Each row of a before or after table is a point. One or more steps were done to the points. Then noise was added and the rows were shuffled. The steps act on columns, c1 being the first. Name the steps. A step turns or swaps two columns, mirrors them in a line or flattens them onto one, adds a multiple of one to another, or multiplies or shifts one. Angles are multiples of 10 degrees, from the lower column toward the higher: turns from -170 to 170, lines from 10 to 170 but not 90. Use the fewest steps. Two steps may share a column if one is a turn and the other turns, adds or multiplies; they go together, in the order done. Otherwise the lowest column goes first.

Before:
[[-1.9 -1.1  2.0]
 [-3.5  6.2  0.7]
 [-3.6  5.4  1.4]
 [ 1.1  2.6 -2.0]
 [-0.9  1.2  2.7]
 [-1.9 -0.2  0.0]
 [-0.9 -1.2 -8.3]
 [-1.6  2.9 -0.3]
 [-4.2 -0.7  1.5]
 [-1.0 -6.6  1.4]
 [-2.4 -4.7 -0.4]
 [ 2.8 -3.9 -1.1]]
After, 12 rows:
[[  1.2   3.1  -6.3]
 [ -1.1  -6.9  -3.0]
 [ -1.7   3.4  -4.1]
 [ -2.5  -4.1  -4.5]
 [  2.5  -4.1  -5.0]
 [ -4.0   6.5  -3.4]
 [ -1.5  -1.2  -1.8]
 [ -4.8  -0.3  -2.0]
 [ -2.3  -0.6  -4.4]
 [ -0.2   1.5  -0.9]
 [ -0.3  -0.8 -13.1]
 [ -4.0   4.8  -2.3]]
Steps: shift c3 by -4.0

Before, 11 rows:
[[ 0.9 -1.5 -0.8 -2.9 -1.1 -2.1]
 [ 1.5 -1.7  2.2  0.7 -4.9 -1.8]
 [ 2.0 -5.3  1.5 -2.5 -1.0 -1.3]
 [-0.3 -2.8  2.0 -1.2 -0.2 -2.5]
 [ 0.3 -0.9 -2.7  3.5 -2.3 -3.5]
 [ 1.1 -1.0 -1.7 -0.8 -0.4 -0.8]
 [-4.0 -2.0 -0.5 -1.8 -0.6 -2.2]
 [ 2.1 -3.5 -0.5  6.8 -1.5 -1.3]
 [ 2.0 -0.3 -0.4 -2.2 -1.3  1.5]
 [ 1.8 -0.6  2.3  7.3 -3.2  0.1]
 [ 0.7 -1.9 -6.0  0.3 -3.5  9.6]]
After (11 x 6):
[[-2.6 -5.1  0.7  7.4 -3.3 -2.4]
 [-1.2 -4.1 -4.6  2.6 -2.1  1.6]
 [ 2.0 -3.4 -2.1 -2.2 -1.3  0.1]
 [ 0.4 -3.0 -2.0 -1.4 -0.1 -3.1]
 [ 0.2 -8.4 -1.0  1.0 -4.4 -2.7]
 [-1.7 -5.5 -1.8  7.2 -1.7  0.5]
 [ 3.0 -2.5  1.4 -1.2 -1.1  0.9]
 [-2.2 -3.4 -2.3 -3.8 -0.7 -0.3]
 [ 0.9 -7.0  6.9  0.6 -3.6  8.5]
 [ 2.9 -6.8 -0.7 -0.8 -1.5 -1.6]
 [ 1.5 -1.4 -1.2  0.0  0.0  1.4]]
Steps: turn c1 and c4 by 30 degrees; add 1.5 times c5 to c2; turn c3 and c6 by -70 degrees

Before (10 x 11):
[[-1.4 -0.1  0.7 -1.1 -1.0 -6.3  3.0  0.6  1.2 -2.3 -0.2]
 [ 3.4  3.8 -2.2 -2.5  4.1 -0.2  3.4  1.0  4.8 -6.5  5.6]
 [ 1.1  3.6  2.2  1.8 -3.1 -1.9 -5.4 -4.8 -6.9 -0.2 -1.8]
 [-3.1 -2.9 -2.5  0.7 -1.3 -1.1  0.2 -0.5  0.7 -1.9 -0.5]
 [ 2.2  0.3  2.5 -2.1 -2.5 -1.3 -3.3 -5.5 -3.7  3.8 -0.6]
 [-0.4 -3.7  0.2  2.1  0.3 -5.3 -3.2  2.1 -0.2  0.6  0.1]
 [-2.2 -0.8  0.8  0.6  3.6 -3.9 -0.7 -3.2  2.9 -2.7  0.5]
 [ 3.1  0.1  1.5 -4.7  3.4 -0.1  2.6 -1.3  1.0 -9.8  6.4]
 [-4.8  0.2  1.7 -1.0 -0.7 -2.5 -2.0  2.4  4.2 -2.1  2.8]
 [ 5.5  1.4  2.6  0.8  0.8  0.6  5.0 -3.3  2.8 -7.4  7.1]]
After (10 x 11):
[[ 1.6  2.7  3.3  4.2  0.9  0.9  5.0 -1.5 -2.3 -4.2 -6.7]
 [-0.9 -0.5 -2.8  1.8  6.3  2.2  3.8 -0.1 -4.1 -1.7 -7.2]
 [-5.4  0.8  0.4  0.0 -1.4  5.7  3.4  1.6  2.2 -0.5  0.0]
 [-0.7  3.0  2.3  1.8  5.2  1.0  2.7 -0.2 -0.7 -1.1 -5.6]
 [-3.0 -4.5  3.7  0.8 -5.3 -0.8 -5.3 -3.1  7.7 -0.8 -0.8]
 [-6.1  1.3  2.2  1.8  5.6  4.5 -0.9 -2.0 -0.5 -1.7  0.0]
 [-4.4  3.2 -1.5  0.7  0.5  4.6 -3.2  1.8  3.0 -0.6  1.8]
 [-8.7  0.8  0.6  0.2 -0.9  5.3 -2.8  3.4 -2.1 -0.5 -2.0]
 [-2.1 -1.0  5.1 -3.1 -4.2 -0.4 -2.9 -3.0  4.4  2.4  0.5]
 [-7.1  2.3 -2.0  1.1 -1.8  1.1  0.5 -2.2  0.0 -0.5  2.0]]
Steps: shift c1 by -4.0; turn c2 and c11 by -150 degrees; turn c3 and c8 by 30 degrees; flatten c4 and c10 onto the line at 140 degrees; multiply c5 by 1.6; turn c6 and c9 by -150 degrees

Before, 8 rows:
[[  2.5  -3.4   1.3  -3.5   0.1  -3.2   3.9  -0.7   5.8   3.2   0.3   2.6
   -4.7   2.5]
 [ -3.2  -1.1   0.5   8.2  -3.8  -0.2  -2.6   1.6   0.7  -4.4  -0.7   1.5
    0.3   1.0]
 [  5.2  -1.8   0.8  -3.5  -0.4   0.8  -0.6  -1.0   0.4   2.5   1.0   5.5
    1.3   1.6]
 [ -1.7  -1.0   0.8  -0.6   4.7  -0.7   7.1  -4.5   5.4   0.0   0.8  -1.8
   -2.7  -3.5]
 [ -2.2  -7.8   1.8  -4.1  -1.1   1.1  -2.7   0.9   0.0 -11.6   0.5   1.6
   -3.7   2.4]
 [  1.7   0.0  -1.0   0.8  -4.1   0.1  -2.5  -7.2  -1.5   3.3  -2.9   0.2
   -0.9  -2.5]
 [  1.3  -0.8  -0.9   0.5   4.6  -1.6  -2.1  -0.1  -1.6   2.0  -0.3   6.2
    0.3   1.1]
 [ -1.5  -4.5   0.6  -4.3  -3.5  -3.6   6.2  -1.3  -0.7  -1.7  -1.3  -1.3
    0.5   1.8]]
After, 8 rows:
[[ -1.8   0.0  -1.1   2.9  -1.0   0.2  -3.6  -6.5  -1.5   4.7   0.0  -0.6
   -0.2  -2.6]
 [  2.1   1.1   0.7   0.9  -1.6   0.1   7.5  -4.2   4.3  -2.9   0.4   2.3
   -4.3  -3.9]
 [  1.5   5.9   0.6  -3.9  -5.7  -0.2   3.4  -2.9  -0.3  -1.2   0.0   1.5
    0.9   1.7]
 [ -1.9   4.4   1.1  -3.0  -2.4  -0.1   3.0  -1.7   3.8   0.5   0.1  -2.8
   -6.9   2.3]
 [ -0.1   1.5  -0.9   0.6   4.2  -1.0   0.2  -0.3  -1.4   3.4   0.1  -6.0
    0.4   1.5]
 [ -4.6   1.1   0.7  -2.8  -0.2   1.9  -0.8  -1.9   0.6   2.2  -0.1  -6.0
    1.0   1.8]
 [  2.7   5.3   1.7  -4.7   1.1   6.0  -2.3  -0.7  -1.4 -10.5   0.2  -1.3
   -3.7   2.5]
 [  3.6   1.2   0.5   7.4  -0.4   0.7  -3.7   4.4   1.2  -4.6  -0.2  -1.0
   -0.3   1.0]]
Steps: turn c1 and c12 by -170 degrees; mirror c2 and c6 in the line at 110 degrees; turn c4 and c8 by 20 degrees; multiply c5 by 0.7; turn c5 and c7 by 40 degrees; turn c9 and c13 by -20 degrees; add -0.7 times c9 to c10; multiply c11 by 0
